Each row is a point. The points of each table are mixes of a few directions, plus a little noise. Count the directions of each table, and those that both share. Where both have some left over, give the other angles between the two spaces (their principal angles), to ten degrees, smallest first.
(in the rows, 128 means zero)

First, 5 rows:
[[140 124]
 [160 118]
 [173 114]
 [ 28 159]
 [138 125]]
Second, 7 rows:
[[117 117]
 [178 174]
 [103 105]
 [197 191]
 [119 120]
 [105 106]
 [ 79  83]]
Directions: first 1, second 1, shared 0; angles 60

First, 8 rows:
[[126  68 122 152 161 102]
 [139 108 139 114 160 191]
 [ 47 183 127  89  80 120]
 [188 110 135 141 157 162]
 [194 175 140 117 119 187]
 [135 147 107 168  84  13]
 [ 96 135 134 102 129 162]
 [101 100 120 141 133  86]]
Second:
[[157 155 122 145 102  89]
 [109 157 119 132  94  81]
 [  7 137 132  71 120 162]
 [131 120 142 103 154 205]
 [170 107 120 165 133  82]
 [193  92 132 152 165 150]]
Directions: first 3, second 3, shared 3

First:
[[122  81 209 171 156 105 139 171 165]
 [ 96  89  20  77 107 165  43 127 124]
 [143 159 178  96 158 133 166 124 114]
 [151 101 181 186 100 111 171 147 172]
 [145 201  53 143  82 122 143  69  88]
 [142 154 139  68 139 154 149 117 112]
 [ 97 111 117 155 154 106  85 140 121]]
Second, 9 rows:
[[ 30 120 118  92 143  91  85 101  80]
 [100  96 137 149 188  65  94  97  88]
 [ 93 100 149  98 152  61 135  44  71]
 [ 89 106 148 146 168  93  91  97 120]
 [192 163  99 134 116 190 130 145 166]
 [172 107 132 142 107  98 191 192 103]
 [163 158  92 124 118 172 123 154 142]
 [158 144 147 141  71 185 164 182 194]
 [156 158 129 125  88 196 139 141 188]]
Directions: first 4, second 5, shared 2; angles 60, 80

First:
[[116 147 139 115 128 131 142 118 121 115 119 137 124 127]
 [181  44  78 188 126 116  66 172 160 188 169  85 146 130]
 [115 148 140 114 128 131 143 118 121 114 118 138 124 128]
 [155  84 102 159 127 121  96 151 145 159 150 106 138 129]
 [ 79 207 175  72 130 139 186  87  98  71  90 168 111 126]
 [ 70 219 183  63 130 141 195  80  93  63  83 175 109 126]
 [155  85 103 158 127 122  97 150 144 159 149 106 137 129]
 [106 164 149 102 129 133 154 109 115 102 111 146 121 127]
 [131 122 125 132 128 127 124 131 130 132 131 125 129 128]
 [171  60  88 176 127 118  78 164 154 177 161  94 143 129]]
Second:
[[114 150 141 113 129 131 144 116 120 112 117 139 123 128]
 [141 107 116 143 128 125 113 139 136 143 138 117 132 129]
 [143 104 114 145 128 125 111 141 137 145 139 116 133 128]
 [ 77 210 177  70 130 140 188  85  97  69  88 170 110 126]
 [204   7  56 214 126 111  40 191 174 214 187  66 154 131]
 [134 118 122 135 128 127 121 133 132 135 133 123 130 128]
 [114 151 141 112 128 132 145 116 119 112 117 140 123 127]
 [ 98 176 157  94 129 135 163 103 110  94 104 153 118 127]]
Directions: first 1, second 1, shared 1

First (11 x 24):
[[116 155 144 164 156  84 187 164 108  99 130 113 110 119 149 174 125 159
  124  99 152 133 133 119]
 [132 124 130 139 103 125  85  96 104 122 160 147 139 122 134 133 146 114
   99 132 131 139 123 119]
 [165 118 169  42 147 149 112 114  79  95 129 148 123 104 139  87 154 149
  159 109 143 112 140 150]
 [121 111 132 103 145 115 167 153 114 129 134 132 111 112 137 126 104 137
  158 110 131 112 150 131]
 [128 108 126 138  92 114  68  82  86 125 180 163 140 113 144 136 146 103
   86 128 133 141 126 113]
 [135 162 105 142  83 193  81 124 171 155 146 128 155 148  61  86 125 102
  160 182  82 120 125 129]
 [156 193 136 138 155  98 108 147 119 118  87 135 139 134 114 106 165 137
  114 143 158  92 107 120]
 [107  48 119 107 116 190 139  85 188 142 102  87 124 154 150 147 107 123
  119 120  92 191 121 158]
 [ 96 212 116 225 131  63 209 218 110 123 180 128 113 111  98 174  92 144
  158 127 137  95 154  88]
 [127  76 110  87 129 143 116 114 150 161 103 132 127 135 133 101 110 107
  134 134 115 122 129 139]
 [125  99 122 123 151 134 135 111 175 138  58  95 127 157 151 138 133 133
   97 125 132 152 102 144]]
Second:
[[148 101 181  46 175 160 184 132 108  78  98 102 102 115 161 125 134 183
  172  81 139 146 141 169]
 [125 108 128 113 128 193 142 115 189 131  89  85 130 157 120 127 120 138
  144 134  98 165 118 157]
 [143 183 139 157  85 125  69 115  73 105 207 169 148 106 100 120 158 117
  123 146 129 115 134 104]
 [106 183 117 202  67 123 124 153  91 124 249 158 137 102  83 149 107 113
  153 148 104 119 159  91]
 [129  96 123 103 157 129 140 122 161 142  66 107 122 145 148 123 126 131
  116 121 134 134 114 145]
 [134 113 131 106 151 109 132 125 124 129  97 128 122 128 148 123 134 132
  116 117 146 121 121 133]
 [117 138 103 165 104 129 104 122 152 152 136 130 141 141 109 129 123 105
  112 153 115 129 120 115]
 [135  79 131  76 191  80 158 133 130 138  42 121 107 131 180 122 128 138
  106  98 167 112 116 141]
 [113 153  98 185  95 102 100 133 125 154 169 151 142 128 104 134 121  96
  109 154 122 112 129  97]]
Directions: first 6, second 4, shared 4
